Every row gives one point. The points of each table are mixes of a few directions, plus a little noise. Count the directions of each table, and those that both share. Where both have some left over, give the other angles between the two spaces (their principal angles), to ten degrees, smallest first.
In the rows, zero is written as 128.

First (6 x 2)
[[113 114]
 [ 50  59]
 [139 137]
 [178 172]
 [147 145]
 [141 140]]
Second (4 x 2)
[[ 89 192]
 [123 137]
 [134 119]
 [167  65]]
Directions: first 1, second 1, shared 0; angles 80

First (6 x 3)
[[160 124 108]
 [132 184 137]
 [131 148 130]
 [168 145 109]
 [133 138 127]
 [ 45  27 156]]
Second (5 x 3)
[[149 135  92]
 [168 141  61]
 [143 133 102]
 [ 80 112 209]
 [101 119 175]]
Directions: first 2, second 1, shared 0; angles 30

First (5 x 4)
[[105  93 119  67]
 [168 157 115 114]
 [111 174 145 171]
 [167 100 103  76]
 [ 87 116 159 209]]
Second (6 x 4)
[[134  53 137 183]
 [132 166 115  73]
 [112 200 133 115]
 [149  27 124 152]
 [117 153 138 149]
 [126 166 122  97]]
Directions: first 3, second 2, shared 2

First (8 x 6)
[[ 52 120  72  72 203 148]
 [165 139 151  95 144 132]
 [124  96 159 176 101 138]
 [160 152 154 152  88 111]
 [ 67 164  71  83 169 120]
 [186 136 177 172  69 113]
 [186  90 118 169  85 121]
 [ 84 126 123 104 165 143]]
Second (7 x 6)
[[133 163  39  83 143 100]
 [114 153  52  82 157 113]
 [138 111 182 161 107 139]
 [110  84 232 173 121 166]
 [152 159  63 106 120  98]
 [100  96 192 147 140 159]
 [148 129 139 143 107 121]]
Directions: first 4, second 2, shared 2

First (7 x 8)
[[ 74 122 133 102 143 126 130 158]
 [193 132 125 157 122 127 134  97]
 [ 79 110 179 109  63 109 140 159]
 [100 144 112 107 169 142 116 134]
 [106 180 106 106 146 160  88 111]
 [ 94 134  81 139 112 136  93 128]
 [249  75 158 178 141  95 194 109]]
Second (10 x 8)
[[ 28 112 128  99 105 120 116 176]
 [218 128 140 161 120 124 146  91]
 [ 81  81 176 123  57  93 154 172]
 [209 132 141 151 136 127 147  95]
 [173 141 156 103 216 137 160 121]
 [109 117 164  98 160 121 155 155]
 [ 84 159  60 130 131 154  71 117]
 [155 148 112 129 164 142 121 108]
 [113 114 135 133  94 117 129 139]
 [111 148  68 152  94 143  79 107]]
Directions: first 4, second 3, shared 3

First (7 x 9)
[[146  56 150  83 106 118  80  88  92]
 [160  82 172 169 135 207 109 116  93]
 [120 156  71 116 152  98 116 117 158]
 [117  92 161  59  76  60 129 124 103]
 [127 114 111  97 124 100 107 109 127]
 [120 170 135 177 139 162 168 163 144]
 [105 223  91 195 166 154 187 178 179]]
Second (8 x 9)
[[121 159 182 130  71 141 116 113 171]
 [108 162 201 142  81 150  98 132 204]
 [107 162 208 144  79 153  94 135 213]
 [160 106  57 101 139  98 178  95  28]
 [145 105  73 115 160 109 154 119  66]
 [125 129 133 129 126 130 125 129 134]
 [145 109  78 113 150 110 156 115  67]
 [111  91  96 150 219 133 104 184 139]]
Directions: first 3, second 2, shared 0; angles 60, 70

First (9 x 11)
[[201 169 182  83 144   7  86  85  95 122  74]
 [147 162  88  85 101 138 145  96 112 141 129]
 [ 98  86 185 197 164 119 101 179 151 113 140]
 [113  95 115 123 134 149 146 129 142 118 110]
 [122  74 160 134 162 102 125 136 146 102  81]
 [146 183 118 123 104 124 117 119 106 150 164]
 [104 131  92 138 109 184 148 138 134 139 162]
 [112 120 104 128 119 163 145 131 134 131 138]
 [110 131 108 141 116 166 138 140 132 136 156]]
Second (11 x 11)
[[120 119 123 149  95 119 142 173 147 121 124]
 [116 138 136 149 199 168  99 124  77 152 148]
 [106 120 119 116  85 124 139 133 150 105 103]
 [182 141 153 144 180 124 117  98 114 161 175]
 [144 129 103 143  89 160 170 158 134 125  99]
 [142 112 132  91  98  70 137  93 159 114 122]
 [118 152 171 100  96  93  87  85 191 100 166]
 [156 172 119  91 173 108  96 133 112 150 150]
 [110 110 130 151 225 145 102 127  50 161 141]
 [108 132 119 129  78 182 151 118 148 102  93]
 [105  83 105 145  88 116 169 166 127 115  88]]
Directions: first 3, second 6, shared 1; angles 40, 50

First (9 x 12)
[[160 104 146 143 178 167 136 117 122  51 166 128]
 [122 172 128 160 121  73 138 135 105 113 127 168]
 [139 147 183  48 123 157  98 112  81 177  63 153]
 [150 105 127 130 111 184 179 164 179 138 136  96]
 [118 173  84 161  61  79 149 160 124 193  59 152]
 [118 131 164  91 157 134 127 128 140 126 165 128]
 [133  39 125 138 102 207 133  98 172  87 179  50]
 [116 141 153 152 144  91 132 111 116  72 191 143]
 [ 93 141  35 136 158  61  59 125 112 193  64 136]]
Second (11 x 12)
[[150  96 183  89 109 217 196 163 198 132 177  85]
 [ 92  34  81 114 102 174  73  79 162 148 139  38]
 [159 191 167 152 136  99 169 150  91  91 120 195]
 [136 172 130 136 131  99 145 151 112 140 103 164]
 [ 91  70  80 109 136 137  68  92 147 153 133  72]
 [143 152 144 175 135  92 117  93  65  53 128 173]
 [145 174 173 109 174 115 162 169 132 121 155 169]
 [114  39 108 108  78 206 121 104 183 152 144  38]
 [126 156 104 144 120  93 120 136 107 150  91 153]
 [141 181 120 166 118  74 129 131  76 114  85 185]
 [110 141 117 106 168 104 108 139 136 156 131 134]]
Directions: first 6, second 4, shared 4

First (10 x 14)
[[145  92 103 124  77 169 133 165 111 188 141 126 102  91]
 [153 116 104 107  86 142 126 165 123 171 137 128  90  65]
 [107  93 135 163 126 166 140 116 110 142 130 124 160 192]
 [132  86 112 140  89 175 137 150 108 179 138 124 123 128]
 [134 237 156  81 208   7 103  91 181  16 105 138 117  85]
 [120 113 130 141 125 145 133 125 121 136 130 126 140 152]
 [109  57 122 174  95 206 147 133  93 183 139 120 158 196]
 [135 215 149  89 190  32 107 100 170  40 110 136 117  89]
 [109  94 133 160 125 165 139 118 111 143 131 124 158 187]
 [136 178 136 101 158  73 115 118 152  83 119 133 115  94]]
Second (11 x 14)
[[ 99 153 127  89 144 136 122 159 148  78 114  96 124 156]
 [159  83 146 198  75 115 147  69 100 212 181 200 123  77]
 [ 80 152 102  62 148 154 126 186 156  66 101  67 129 163]
 [142 125 143 149 123 116 127 108 121 142 138 149 125 120]
 [241 161 137 166 235  72  75  98  93 128  34 120 160 144]
 [121 104  68 106 128 161 137 161 125 150 101  91 149 117]
 [117 171 206 136 131  92 115 102 144  74 161 160  97 155]
 [160 132 119 136 158 118 115 125 117 134  97 120 141 130]
 [102 122 181 156  71 117 145  92 135 137 203 185  97 115]
 [ 94 112 146 136  74 137 150 116 136 142 185 159 108 113]
 [ 93  94  33  75 120 189 148 193 134 146  93  61 155 119]]
Directions: first 2, second 3, shared 0; angles 30, 90

First (11 x 18)
[[129  86 128 138 180 147 140  77 136 124 154 116 135 100 106 133  80  94]
 [118 120 139 114 111 129 123 130 125 142 122 146 126 160 159 136 150 148]
 [119 104 122 138 180 111 141 108 135  93 158  81 147  71  71  98  76 105]
 [153 159 122 150 128  85 148 153  94 117 128 122 121  88 105 126 100 134]
 [114  78 144 125 167 128 145  90 120 125 153 121 133 118 123 130  91 126]
 [158 112 140 153 151 112 163 103  84 147 134 151 107 104 139 168  76 123]
 [110 107 126 115 141 155 114 107 156 123 135 119 138 138 125 119 135 115]
 [137 246  81 121  35 181  50 205 198 132  67 133 127 177 132 109 249 116]
 [104 129 124 101  93 195  80 121 184 152 107 147 134 195 164 133 199 121]
 [127 124 139 130 133  82 150 142  95 117 137 120 127 109 120 120 105 152]
 [132 147 146 120  87  80 147 172  83 137 116 151 113 148 164 138 149 178]]
Second (11 x 18)
[[100 115 106 101 112  92 135  91 124 118 152 135 149 118  91 104 118 127]
 [141 146 145 134 131  82 136 158  81 117 115 150 137 116 136 132  97 149]
 [149 117 134 131 157 165 107  73 117 148 113 198 146 145 154 174  81  90]
 [132 118 165 144 175 154 112 169 132 114 110 104 135 129 154 129 116 136]
 [122 134 159 135 144 133 119 192 132 111 115  88 128 131 143 109 143 156]
 [ 94 109 132  99  79 107 144 134 132 141 142 121 114 164 147 115 184 174]
 [214 213  73 172 111 136 120  86  97 160  97 221 117  91 107 192  73  48]
 [128 177  97 122 109 125  93 142 148 104 112 134 157 117  94 103 137 105]
 [ 79  99 149 116 119 136 135 191 178 104 147  20 111 143 127  71 208 181]
 [118 114 118 117 110 115 144 108 123 137 142 131 118 131 124 128 135 134]
 [129  62 131 139 158 167 164  62 147 157 163 108  94 124 134 155 114 107]]
Directions: first 4, second 6, shared 4

First (9 x 20)
[[131 131 117 129 165 138 106 145 109 123  79 129 144 135  74 121 124  91
  140 125]
 [154 157  93 139 112 134  78 128 158 122 122 132 122 129 151 123 159 164
  144 148]
 [ 93 115 141 155 142 113 163 132  88  86 126 143 148 152  85 126 105  70
  123 124]
 [117 134 150  87 108 135 131 146 153 203  58  76  77  69 126 121  88 171
  113 103]
 [129 130 106 119 140 133 113 120 130 141 101 126 132 125 104 127 122 107
  117 137]
 [ 66  98 156 136  83  94 217  90 115 119 181 130 115 128 148 139  82 104
   74 130]
 [101 120 167 168  95 102 181 132 110  72 197 147 130 152 165 131 129 139
  136 120]
 [185 139 105  86 133 155  74 120 172 183 132 115 117 104 171 133 165 185
  137 134]
 [176 128 118 132 173 148  89 139 117 104 156 153 167 157 128 131 178 121
  167 130]]
Second (11 x 20)
[[117 116 161 124 115 135 122 158 125 141  91 119 151 127 119 123 103 123
  125 112]
 [131 173  90 153 109 139  41 172 153 125   7 116 130 122  85 103 120 139
  148 141]
 [118 153  62 135 152 109 144  80 126 115 129 129  83 120  96 129 134 103
  113 157]
 [131 130 178 167  65 125 116 169 141  87 169 142 156 151 197 125 144 186
  156 116]
 [ 93 151  77 154 127  95 167  83 121  95 137 131  80 125 103 126 120 103
  108 156]
 [109 137  93 132 142 110 160  90 119 118 139 128  96 122 106 131 122 102
  111 144]
 [148 132 100 100 166 144 102 120 130 158  93 118 125 115  95 129 132 113
  126 131]
 [110 153 113 162  99 113 118 134 136  94 110 131 115 134 128 119 125 138
  133 140]
 [197  60 177  36 207 170 150 108 115 205 220 129 168 120 166 157 162 127
  128  96]
 [114  88 191 112 118 132 161 145 112 144 148 124 155 130 143 135 104 120
  116 100]
 [139 116 164 133 108 133 129 145 132 119 167 135 149 139 172 132 141 157
  142 116]]
Directions: first 5, second 4, shared 3; angles 50

First (9 x 24)
[[147 146 171 160  77 114 177 177 162 249 130 103 134 176 126 162 170 142
  131 119  69  80 210 130]
 [ 98 186 148 120  79 136 177 128 151 184 127 126  79 141 102 166 147 102
   63 114 114  43 163 147]
 [104 129  86 114 153 161 112  77  72  78 125 137 114  88 141  95  83 113
  113 127 151 139  86 141]
 [127 105 109 111 156 109  97 105 118  73 117 146 141 107 132  93 114 135
  129 147 163 148  91  97]
 [107  99 109 145 163 129 121  95 111  92 121 138 130 117 150 120 116 115
  134 144 150 146  97 120]
 [112 141 129 127 138 153 137 121 137  93 138 127 105 130 118 167 126 100
  123 114 138 138 110 163]
 [167 105 154 127 125  85 109 169 167 139 129 125 166 148 120 121 157 160
  160 139 123 149 144  95]
 [183 122 132  85 117 106  77 172 131 109 132 127 167 117 111  82 126 176
  164 122 124 171 128 105]
 [107 113 112 161 148 159 144 106 101 134 132 119 120 128 152 141 115 108
  139 125 122 138 123 155]]
Second (10 x 24)
[[100 122 116 109 130 143 104 119 138 106  90 112 138 110 128 104 136 128
   98 195 137 151 181 133]
 [146 115 147 150 141 131 159 121 143 130 110 128 128 113 105 133 141  91
  135 142 125 119 127 135]
 [128 111 101 143 138 114 123 126 157 121  80  65  93  96  78 123 170  79
   96 172 104 143 138 154]
 [151 123 174 141 140 146 172 117 125 133 134 180 158 131 141 136 110 117
  160 124 148 108 126 112]
 [ 96 159 117  84 100 130  82 139  89 131 189 169 147 171 194 121  82 217
  137  75 146 134 123 104]
 [148 123 173 140 139 146 168 116 129 132 128 174 157 128 136 133 113 113
  155 132 143 112 130 118]
 [150 114 189 143 149 162 184 106 136 121 106 183 173 113 135 124 114 100
  153 169 155 112 157 115]
 [116 147  46 121 100  70  67 162 116 147 174  48  53 149 107 146 153 156
  105  43  79 140  59 146]
 [118 127  76 129 120  97  96 141 136 130 120  62  81 122  94 130 161 116
   99 120  95 144 111 148]
 [124 138 143 117 122 137 125 128 113 131 151 162 148 145 160 127 104 159
  144 109 142 123 127 114]]
Directions: first 5, second 3, shared 0; angles 60, 70, 80
